Each row is a point. Each table stands for the endless flat space through its points: a line for two points, a plane for three, and so on. Write the one point that lies in both, or say that there is none.
(in the rows, 128 means zero)

First (2 x 4):
[[ 97 126 152 127]
 [112 111 152  92]]
Second:
[[ 97 124 171  98]
 [105 122 157 104]]
They share: no point

First, 2 rows:
[[131 111 126 141 143 133 137 133]
 [141 106 141 176 133 138 117 103]]
Second, 2 rows:
[[136 116 139 170 127 115 137 128]
 [138 112 137 162 133 127 133 120]]
They share: no point

First:
[[117 161 157 124 137 116 160 113 155 126 107]
 [117 171 171 122 143 102 168 105 163 140 107]]
Second, 2 rows:
[[100 144 176 129 116 108 143 108 168 129  92]
 [120 160 148 129 140 128 155 124 148 117 116]]
They share: no point

First, 2 rows:
[[101 136 132 144 148 156 120 128 137 132 156 140 109 109 163 130 120 141]
 [101 101 132 129 133 151 140 118 117 107 136 135 134 114 133 150 105 151]]
Second, 2 rows:
[[ 80 105 130 144 150 136 108 127 127 108 149 163 113  99 148 153 131 141]
 [122 141 130 138 138 160 138 109 127 132 149 121 125 111 154 117  89 141]]
They share: no point

First, 2 rows:
[[140 149  98 110 149 110 109 145 123 115 152 145 146 129 146 120 152 102
  109 136 103 108 161 156]
 [144 161 112 114 139 108 123 145 133 117 142 133 146 131 150 122 146 108
  113 136 117  94 149 146]]
Second, 2 rows:
[[134 169  97 126 156 123 104 153 138 128 153 141 142 138 136 117 137  93
  103 140 102 109 167 147]
 [150 141 113  98 132  95 128 137 118 104 141 137 150 122 160 125 161 117
  119 132 118  93 143 155]]
They share: [142 155 105 112 144 109 116 145 128 116 147 139 146 130 148 121 149 105
 111 136 110 101 155 151]

First, 2 rows:
[[140 114 106 141 143  91 105 135 129 144  99 149  97 135 139 114 108 153
  119 130 119 116 160 153]
 [126 122 116 143 133  99 103 127 141 148 105 139 107 131 135 110 104 141
  131 138 125 130 146 147]]
Second:
[[105 124 123 144 136 105 106 123 161 154 102 144 126 119 135 110 100 145
  137 136 114 131 129 138]
 [126 127 120 144 124 102 100 123 140 148 111 129 105 134 132 107 103 130
  137 145 135 140 144 147]]
They share: [119 126 121 144 128 103 102 123 147 150 108 134 112 129 133 108 102 135
 137 142 128 137 139 144]

First (2 x 24):
[[ 91 120 145 110 145 123 153 132 108 143 107 137  95 141 154 124 140 164
  149 140 150 123 103 150]
 [ 97 134 143 104 147 111 149 142 110 131 103 145 101 137 142 124 128 156
  151 150 152 135 115 142]]
Second:
[[105 133 155 104 145  88 132 140 110 104 100 149  85 110 160 119 112 154
  137 144 165 163 139 149]
 [103 141 143 102 145 100 144 144 114 118  98 149  97 124 146 121 118 156
  149 150 157 149 127 145]]
They share: no point

First, 2 rows:
[[ 96 134 131 138 123 112 147 133 127 148 140 123 139 141 165 120 126 125
  153 133 132 115 131 141]
 [ 93 128 129 138 119 118 154 136 122 147 133 122 134 137 170 124 127 129
  159 138 136 121 130 142]]
Second:
[[ 96 137 148 139 123  84 126 112 153 145 147 130 148 158 148 106 120 107
  141 104 109 120 150 127]
 [105 146 137 149 130 101 119 127 139 143 143 120 138 152 141 100 131 118
  135 121 124 101 137 142]
 [107 143 144 164 126  97  98 122 147 132 126 115 123 159 120  82 139 116
  127 112 119 104 148 142]]
They share: [102 146 135 138 131 100 133 127 137 150 154 125 149 149 155 112 124 117
 141 123 124 103 133 139]

First (2 x 24):
[[129 103 108 121 121 127 112 136 110 119 117 160  96 153 101 114 128 106
  157 104 125 127 153 117]
 [133 111 102 119 115 133 104 126  96 133 105 148 108 159 107 110 136  94
  149 110 129 127 157 113]]
Second (3 x 24):
[[123 105 119 124 124 126  94 133 111 114 115 142  98 146 118 122 132  96
  139 101 129 141 149 109]
 [127 104 103 119 118 127 115 131 107 131 108 152  95 149 100 110 130  98
  158 112 132 134 158 115]
 [131 105  96 117 115 129 122 130 103 137 106 158  97 154  93 105 130 100
  165 115 131 127 161 118]]
They share: [131 107 105 120 118 130 108 131 103 126 111 154 102 156 104 112 132 100
 153 107 127 127 155 115]

First, 2 rows:
[[102 148 101 128 123 139 104 154 110 138 127 146 132 105 135 124 120 102
   95 145 120 110 126 111]
 [122 160 117 120 151 159 112 126 106 166 135 142 132 113 151 124 140 114
  123 125 144  98 150 127]]
Second (2 x 24):
[[108 144 101 127 131 144 104 146 104 152 124 144 133 114 143 130 124 101
   95 146 132 109 136 110]
 [110 130  93 129 133 144 100 144  94 166 114 142 135 128 151 142 122  93
   81 158 144 113 144 100]]
They share: [107 151 105 126 130 144 106 147 109 145 129 145 132 107 139 124 125 105
 102 140 126 107 132 115]

First (2 x 24):
[[107 104 117  97 115 121 162 126  88 114 110 149 133 143 112 117 140 165
  162 113 140 126 103 165]
 [119 128 147 109 139 163 150 144 124 138  98 137 127 131 106 141 170 129
  144 137 122  90 103 141]]
Second (2 x 24):
[[121 110 142 113 137 136 160 149 106 112  90 139 128 151 101 137 159 143
  163 113 127  98 111 159]
 [109 119 127  98 122 145 154 128 106 133 111 145 131 130 113 125 153 149
  148 131 133 113  99 150]]
They share: [113 116 132 103 127 142 156 135 106 126 104 143 130 137 109 129 155 147
 153 125 131 108 103 153]

First:
[[ 98 133 137 134 142 103 105 123 163 109 160 129 112 158 151 131 153 137
  110 149 114 158 149 111]
 [105 139 139 131 139 110 108 124 156 114 154 134 107 153 150 131 149 137
  114 143 112 155 147 106]]
Second, 2 rows:
[[107 123 163 128 136 109  97 110 168 120 162 152 115 139 169 113 156 151
  102 146 125 142 123  93]
 [115 147 135 128 140 125 121 130 144 120 150 136 103 147 141 133 148 135
  126 126  97 158 151 105]]
They share: no point

First (3 x 24):
[[150 142 117 146 115 139 115 111 116 153 136  98 126 138 109 149 119 139
  115 154 155 115 163 148]
 [158 134 105 174  99 139  91 107 100 161 160 122 114 146 129 121 123 151
  123 138 147 107 135 136]
 [158 134 125 164 111 149 109 111 102 145 148 104 126 146 123 145 107 131
  113 138 137 105 147 144]]
Second:
[[140 130 106 141 119 129 115 102 116 141 150 106 117 130 102 140 110 132
  131 136 157 119 152 147]
 [164 150 122 165 103 149 103 118 108 169 134 102 129 150 126 144 130 152
  103 164 149 107 160 143]]
They share: [152 140 114 153 111 139 109 110 112 155 142 104 123 140 114 142 120 142
 117 150 153 113 156 145]

First, 3 rows:
[[117 136 131 142 141 157 114 127  97 138 141 159 116 132 143 152 138 143
  126 145 155 147 136 151]
 [134 126 113 114 107 148  93 126 116 123 143 139 124 131 134 146 180 166
  137 149 151 127 146 141]
 [108 118 149 142 159 154 135 112  94 141 123 159 104 153 164 170 120 128
  111 145 143 159 142 169]]
Second (2 x 24):
[[117 120 134 133 129 150 116 128  91 139 129 154 118 135 152 156 147 141
  127 138 144 144 137 147]
 [109 148 142 133 145 142 112 116 111 143 149 138 102 159 128 168 123 137
  123 150 168 152 161 151]]
They share: no point

First:
[[147  98 115 130 125 152 106 122 143 111 116 143 162 142 118 152 140 136
  115 102 134 118 139 134]
 [159 104 121 136 137 143  94 110 161  99 101 125 141 130 115 158 122 130
  109 102 128  97 151 125]]
Second:
[[157 102 129 114 140 149 103 126 150  95 116 146 152 135 124 157 138 127
  119 103 122 112 156 148]
 [158 105 135 108 146 150 105 128 150  91 117 152 149 132 126 158 141 125
  125 105 118 115 160 154]]
They share: no point

First:
[[112 121 147 107 102 129 143 138 148 123 123 134 156 156 139  96 101 100
  141 155 124 114 153 100]
 [111 113 138 115  96 127 136 144 146 132 114 138 152 165 133  85  98  92
  134 167 122 108 149  92]
 [ 79 103 150 125  90 111 152 126 172 132 126 164 126 159 145  99  86  94
  156 149 130 138 129 112]]
Second, 2 rows:
[[117 118 146 107 106 117 163 134 147 107 119 139 163 153 153 104  96 100
  138 155 124 124 148  95]
 [ 87 138 146 107 111 137 128 139 172 142 139 119 148 138 133  89 101 120
  153 135 134 124 158 125]]
They share: no point

First, 3 rows:
[[162 124 137 117 148  87 120 155 154 123 116  99 164 164 143 124 116 150
  123 161 152 150 146 149]
 [148 131 118 116 134 105 135 141 138 130 125 107 160 163 152 132 124 159
  138 146 157 140 146 139]
 [154 125 125 114 138  99 129 147 144 129 120 106 163 166 150 128 123 158
  132 152 156 144 144 144]]
Second (2 x 24):
[[144 160  98 114 118 120 153 119 133 147 146 105 143 143 143 145 125 153
  126 140 173 117 164 140]
 [144 148 110 120 130 110 143 131 135 133 136 103 151 151 147 139 121 153
  136 142 161 131 156 136]]
They share: [144 142 116 123 136 105 138 137 136 126 131 102 155 155 149 136 119 153
 141 143 155 138 152 134]

First:
[[107 103 128 154 144 113 156  98 135 147 140 137 169 139  93 158  95 131
  148  99 139 157 143 145]
 [145 138 151 104  91  97 146 129 100 142 130 150 138 106 128 119 111 140
  143 108 122  90 138 101]
 [124 158 187  99  83 106 174 123 111 126  98 174 112 127 130 120 108 167
  154 148  92  86 120 100]
 [125 152 179  99  83 101 170 125 109 130 106 161 120 127 133 121 101 158
  158 140 100  86 128 104]]
Second, 2 rows:
[[124 126 142 115 115 111 155 108 119 152 136 130 139 132 133 133  98 143
  154 108 125 113 119 128]
 [124 134 146 123  87  87 151 116 115 124 112 158 143 124 105 141  90 139
  142 112 117 117 147 104]]
They share: no point

First, 3 rows:
[[134 115 144 115 149 151 136 132 122  83 157 159 133  94 167 146 104 111
  155 115 156 106 132 153]
 [130 113 138 117 151 141 150 128 126  89 143 159 137 106 161 148 114  99
  145 113 144 114 124 143]
 [124 115 138 119 147 155 138 114 120  99 133 151 143 116 147 152 112 113
  149 109 148 110 120 143]]
Second, 3 rows:
[[133 103 143  98 166 172 147  94 118  98 124 126 165 145 164 160 116 120
  162 108 135 117 125 154]
 [132  98 148  94 169 179 149  94 114  97 125 119 164 150 166 167 112 115
  162 111 137 111 122 161]
 [121 131 119 138 134 124 139 118 134 106 124 178 141 101 132 132 128 116
  138 100 139 129 121 114]]
They share: [122 114 135 120 148 150 145 112 122 102 126 151 145 122 144 153 117 107
 144 108 142 114 116 138]

First, 3 rows:
[[125 128 138 129 134 113 126  95 133 133 122 147  92 145 118  91 128 133
  152 161 110 122 140 103]
 [ 99 109 171 129 150  94 153  96 141 115 152 104 135 143 117 122  98 136
  174 120 128 133 110  76]
 [117 112 150 123 138 103 132  99 135 121 134 125 114 137 126 107 116 133
  156 141 122 118 128  97]]
Second:
[[ 91  84 153 145 139 110 119  88 137 121 123 128 120 110 136 127 118 111
  170 137 110 102 101  93]
 [135  99 150  98 121 111 145 116 148 112 130 134 122 147 145 108 132 156
  153 145 118 108 154 112]
 [117 114 126 107 112 114 118 110 121 100 121 137 128 108 142 111 114 141
  147 154 112  81 133  94]
 [139 149 138 104 151  73 115 104 106 116 156  92 110 137 111  86  88 130
  121 131 162 126 132  96]]
They share: [119 105 149 118 136 101 128 102 134 117 134 121 118 131 133 110 116 132
 152 138 126 111 128 101]

First (3 x 24):
[[111 126 155 166 137 129 147 134 141 126 123 115 161 160 109 112 115 106
  119  94 124 134 109  88]
 [113 111 139 149 125 146 146 115 159 104 103 148 141 118 137 134  89 109
  119 112 128 157  97 101]
 [ 87 117 149 145 137 132 168 119 159 102  93 124 149 160 133 136 103  97
  119 112 130 155 127 121]]
Second, 3 rows:
[[ 87 111 155 127 134 153 153 119 183 129 138 169 128 130 124 151  82 112
  110  79 139 125 100 109]
 [ 94 113 152 136 133 148 152 120 173 123 128 157 135 133 125 143  88 110
  113  88 135 133 102 106]
 [114 108 157 166 158 148 162  95 158  93 113 127 170 128 100 128  83  80
  128 123 150 143 102 106]]
They share: [108 117 146 154 131 138 150 122 153 111 108 133 149 139 127 127 100 106
 119 106 127 149 106 100]

First:
[[151 142 123 114 124 118 103 116 107 140 146 130 138 149 122 137 138 135
  159 110 156 115 135 144]
 [151 151 117 120 139 121 103 116  98 149 143 121 132 146 113 146 156 123
  153 119 147 112 126 144]]
Second (2 x 24):
[[156 146 117 124 129 118  98 120 106 144 138 123 140 149 113 140 147 132
  155 121 147 111 129 149]
 [161 144 115 130 124 116  93 124 111 142 132 122 146 151 110 137 144 137
  155 126 144 109 129 154]]
They share: [151 148 119 118 134 120 103 116 101 146 144 124 134 147 116 143 150 127
 155 116 150 113 129 144]

First (3 x 24):
[[ 91 112 142 134 161 135 101 138 162 118 119 158 126 165 146 125 115 168
  130 128 131 154 105 120]
 [ 99 116 122 136 145 119 115 164 142 104 113 152 118 155 138 117 113 168
  136 146 129 164 101 108]
 [116 142 117 124 136 110 101 168 137 113  84 133 136 135 136 135 145 138
  130 143 161 154 120  90]]
Second:
[[ 80 146 124 120 134 109  92 135 152 114 114 124 135 142 170 157 116 164
  144 120 135 142  86 122]
 [ 89 136 126 122 141 117  93 136 156 110 107 136 136 145 156 143 121 164
  144 120 137 146  97 120]
 [ 80 148 129 128 135 105 102 154 138 131 125 118 124 148 177 164 115 152
  123 141 140 146  85 108]]
They share: [101 124 132 130 151 125 101 150 152 116 105 148 130 153 142 129 127 156
 130 134 143 154 111 108]

First, 3 rows:
[[109 145 131 146  95  98 134 119 151 135 112 140 115 134 136  96 121 131
  111 132 117 104 128 110]
 [ 88 136 146 131  98  77 143 116 148 144  91 149 115 146 115  96 130 152
  126 132 123 119 140  89]
 [ 92 133 135 138 104  86 140 114 151 143  94 144 108 138 126 102 126 149
  123 135 123 118 142  99]]
Second, 3 rows:
[[103 129 116 154 108 106 140 115 144 149  91 140  95 129 142  96 129 141
  107 140 116 117 132 117]
 [112 139 134 150 118  87 119  95 173 127 122 136 122 108 144 129 110 121
  133 132 133 106 143 134]
 [103 137 122 146 110  98 128 111 166 129 117 132 107 123 146 120 109 137
  123 136 126 107 148 115]]
They share: [103 133 119 150 109 102 134 113 155 139 104 136 101 126 144 108 119 139
 115 138 121 112 140 116]

First:
[[125 126 119 132 148 139 149 158 129 136 154 119 161 103  99 137  99 138
  128 141 145 107 131 105]
 [125 122  91 104 152 127 141 138 157 120 142 147 133 115 107 157 107 138
  148 133 149 111 147 101]]
Second, 4 rows:
[[107 111  96 120 132 139 153 145 134 139 137 144 166 109  86 153  96 143
  109 120 147 124 139 110]
 [119 127 108 113 131 148 162 149 137 129 128 133 153 117  90 131  84 164
   98 134 171 117 139  90]
 [145 151 120 108 142 143 165 159 150 117 129 124 130 123 110 119  86 163
  119 162 185  98 135  78]
 [135 139  76 102 168 141 123 149 154 129 177  98 128 147 102 141  86 131
  151 162 147 110 129  94]]
They share: no point

First (4 x 24):
[[117 144 130 136 114 148 122 157 136 108 113  97 110 145 133 149 129 141
  114 138 144 132 121 101]
 [110 140 120 147  97 158 128 159 133 126 112  70 113 156 124 138 146 131
  120 122 150 131 105 106]
 [108 148 150 161 109 140 118 169 143 110 112 108  89 136 136 156 134 121
  102 164 126 129 133 124]
 [119 152 160 138 138 126 106 159 146  80 117 149  90 119 151 171 103 141
   92 182 120 130 155 111]]
Second (2 x 24):
[[117 151 135 146 118 143 124 153 135 102 118 108  98 147 143 152 133 138
  101 148 137 127 118 102]
 [105 130 135 134 109 149 103 162 144 114 112  93 119 126 122 149 112 132
  119 139 140 136 139 117]]
They share: [113 144 135 142 115 145 117 156 138 106 116 103 105 140 136 151 126 136
 107 145 138 130 125 107]

First, 5 rows:
[[138 117 148 115 114 125 126 152 102 164  98 111 122 118 111 103 113 127
  139 100 134 134 123 111]
 [140 103 120  90 103  92 118 176 108 145 122 105 129 120  93 117 102 124
  134 115 135 149 108  95]
 [158 102 143 122 151 113 146 144  93 148  84 132 157  94 123  70  87  87
  104 117 181 164  80 114]
 [143 125 121  92  82 106 105 162 120 150 159 105 141 155  73 157 108 146
  149  85 109 136 134 106]
 [138 122 159 125 120 138 130 142  99 171  88 114 122 116 119  96 116 126
  139  94 136 129 127 118]]
Second, 4 rows:
[[168 109 130 116 104 112 121 177 101 160  93 116 146 121 104 114  95  94
  141 118 140 158  95  91]
 [157 143 131 119 100  95 161 155 148 158 121 124 113 162 140  92 110 115
  148 120 177 117  83  87]
 [156 113 141 103 117 118 140 147 131 144 109 115 141 133 123 101 104 122
  147 101 150 131  92  90]
 [139 100 130 117 123 111  95 166  53 162 110 119 151  89  60 125  92 108
  101 105 122 185 138 138]]
They share: [148 113 136 110 118 112 127 153 105 152 113 118 140 121 102 108 101 118
 129 104 144 148 109 109]

First:
[[105 172 141 137 115 126  93 146 100 103 103  97 159 157 102 151 134  96
  176 139 139 135  82 162]
 [108 166 140 136 114 125  93 155  96 101 113  94 155 154 109 154 146  95
  176 128 143 134  80 176]
 [109 144 125 167 127 132  97 168 116  93 123  87 153 177 128 159 120  78
  176 123 129 149  80 148]
 [106 156 128 145 132 130  99 152 104 106 115  99 146 156 112 150 125 100
  168 132 140 131  89 155]]
Second:
[[ 93 139  88 120 157 122  74 133 130 127 134 109 123 142 127 107 120 139
  132 147 128 123  83 187]
 [ 99 159 117 141 162 122 110 162  91 138 126 119 105 129 125 145 140 115
  148 119 152 109 120 158]
 [ 97 148 114 134 172 116 104 150  99 143 138 127 102 118 135 138 142 120
  147 118 147 119 106 173]
 [111 143 105 141 130 150  98 150 111  90 110  83 153 173  93 137  96 123
  152 147 144 109  96 142]]
They share: [106 144 115 140 154 133 107 151 100 117 126 108 126 141 115 144 121 118
 154 127 149 115 102 155]

First, 3 rows:
[[162 115 107 118  97 127 102 129 165 124  97 129 155 158 159 133 113 168
   99 160 121 147 126 113]
 [167 115 109 126  99 130 111 142 150 120  94 125 138 158 143 124 106 154
  112 156 130 148 136 111]
 [158 103 123 126 109 127 130 169 125 104 105 125 107 150 115 113 113 132
  139 144 129 135 146 101]]
Second:
[[155  92 114 126 114 113 107 145 150 108 118 136 123 144 143 120 117 139
  118 162 121 123 125 100]
 [131 102 155 100  84 115 153 141 151 123 123 130 147 160 128 130 139 173
  133 122 111 152 131 130]
 [152  85 142 117  85 115 125 124 153 119 133 120 121 177 154 105 143 135
  118 160 113 162 125 121]
 [169  95 101 120 118 134  88 141 136  91 122 119 102 160 168 106 133 110
  102 187 100 137 143  78]
 [145  92 141 101  86 129 124 159 145 112 105 116 120 178 132 114 154 151
  130 146 112 157 119 112]]
They share: [147 100 123 112 108 121 119 153 145 107 113 132 129 148 136 126 127 151
 123 148 113 130 131 102]

First:
[[128 144 131 106 117 142 140 161 131 181 151 137  81 117 131 125 135 115
  122 148 114 101 152 173]
 [138  94 128 143  98 126 156 127 172 120 154 129 148 105  70 178 102 159
  105 126 186 149 158 117]
 [162 110 134 129 128 184  98 119 172 150 156 149 110 133  88 170 156 187
  121 138 174  83 150 147]
 [138 106 143 128 117 157 125 135 162 143 151 127 117 123  91 164 137 161
  123 124 168 106 150 138]]
Second (3 x 24):
[[132 108 152 125 132 131 135 166 146 142 161 114  96  83 104 138 123 150
   98 118 166 107 137 159]
 [136 123 142 124 114 141 126 132 151 151 146 135 104 132 106 153 129 153
  120 125 155 113 161 146]
 [133 102 130 128 108 153 136 138 170 141 141 116 111 118  85 158 144 141
  123 136 160 102 143 133]]
They share: no point

First, 4 rows:
[[169 136 162 130 125 107 155 152 163 131 183 111 120 134 103 124 132 143
  156 144  72 163  84 118]
 [170 139 159 123 123  98 159 147 168 128 183 110 125 126 110 131 132 156
  160 134  72 164  84 116]
 [133 162 160 153 104 110 131 153 165 116 145 136 101 127  87 130 156 147
  158 146 112 139 126 113]
 [170 126 161 139 128 113 153 157 154 131 180 113 118 146 101 123 135 131
  145 147  77 162  91 123]]
Second:
[[147 126 161 149 118 108 147 173 160 123 155 117 134 152 119 146 129 123
  140 131 116 137 108 142]
 [163 146 155 125 103 114 131 131 145 124 141 118  95 127 105 135 177 172
  140 138  92 143 131 106]
 [151 156 143 159 134 116 159 175 174 105 161 135 100 144 129 162 153 121
  130 159 122 161 106 144]
 [145 119 160 156 119 102 149 174 158 121 158 121 140 155 112 143 125 121
  141 124 117 139 112 141]]
They share: [153 133 152 150 116 104 145 154 153 116 154 128 115 142 104 140 153 144
 139 131 107 149 125 123]

First (3 x 24):
[[118 147 169 114 134 120 112  98 113 132 106  97 130 163 131 114  96 133
  147 123  86 100 167 132]
 [113 145 149  91 160 116 140  89 110 144 117 104 132 162 126 107 116 162
  130 112  99 100 138 112]
 [121 159 157  93 152 108 130  83 104 138 103  94 136 172 116 111 108 154
  132 114  89  88 152 120]]
Second, 3 rows:
[[125 157 156 128 139 120 152 113 121 136 131 108 118 128 124  93 125 164
  146 110 102 120 156 133]
 [131 145 138 119 127 114 146  95 121 136 125  93 106 140 121  87 116 164
  161 119  87 126 165 142]
 [ 93 101 150  71 149 140 106  77 115 160 121 107 140 178 149 119  92 134
  147 119  89 100 135 106]]
They share: no point

First (6 x 24):
[[134 111 110 121 121  83 123 116 158 170 120 148 123 149 102 118 123 120
  153 114 137 117 119 162]
 [181 118 122 101 116 129 178  82 139 145 158 148 124 159 132 111 147 106
  158 125 125 118 131 133]
 [157 154 155 121 124 114 171  93 135 161 145 122 105 115 148 111 145 109
  136  88 128  98 168 130]
 [166  67  76 101 140 112 150  98 132 128 134 195 162 163  94  81 146 120
  165 172 142 120 143 160]
 [165 126 129  90 141 132 162 114 157 129 122 159 116 140 129 125 147  96
  151 116 124 126 134 125]
 [167  88  94 127 115  96 155  82 133 163 154 163 145 161 110  88 130 134
  158 149 134 113 137 165]]
Second:
[[146 120  98  97 176 139 137 103 123 142 143 115 120 171 148 108 166 107
  147 109 166 101 152 119]
 [156  85 118  87  96 109 127 103 108 127  98 175 105 131  98 143 166 102
  137 164 136 106 127 174]
 [154 113 108 125 110 111 163  81 114 133 112 165 131 149  98 113 136 110
  157 124 118 114 149 158]
 [161 125  95 125 138 123 164  92 109 122 106 146 127 163 113 113 134 111
  163 123 129 130 136 131]
 [146 110  98 114 153 146 140  77 107 144 142 133 115 180 135 119 167 116
  143 100 146  97 168 144]]
They share: no point

First, 6 rows:
[[149 135 129  92 137 128 157  91 121 109 164 138 139 124 127 130 145 120
  146 152 135 135 109 100]
 [144 118 151 105 121 103 151 100 131 116 139 140 124 135 144 148 157 105
  127 150 108 134 119 126]
 [119 121 180 116 127  86 115 131 133 129 151 106 110 127 116 143 137  80
  128 147  87 134 156 134]
 [131 140 143 105 142 109 171  88 114  98 137 142 135 105 147 123 157 125
  153 150 106 109 103 109]
 [147 128 137 134 147 129 144  98 126 108 148 155 130 144 149 174 171 112
  124 118 101 129 120 110]
 [121 122 154  93 124  91 157  96 126 106 140 122 122 104 128 116 145  93
  151 165 106 124 130 127]]
Second (3 x 24):
[[126 135 140 117 103 109 171  92 136 136 146  96 109 143 123 153 174  90
  178 138 121 138 104 131]
 [118 141 160 109 153  73 139 100 106 118 142 140 127 117 127 129 140 124
  124 166  85 120 114  95]
 [126 131 156  93 147  93 147 100 124 108 146 144 137 115 139 121 138 110
  126 154  89 118 124 115]]
They share: no point
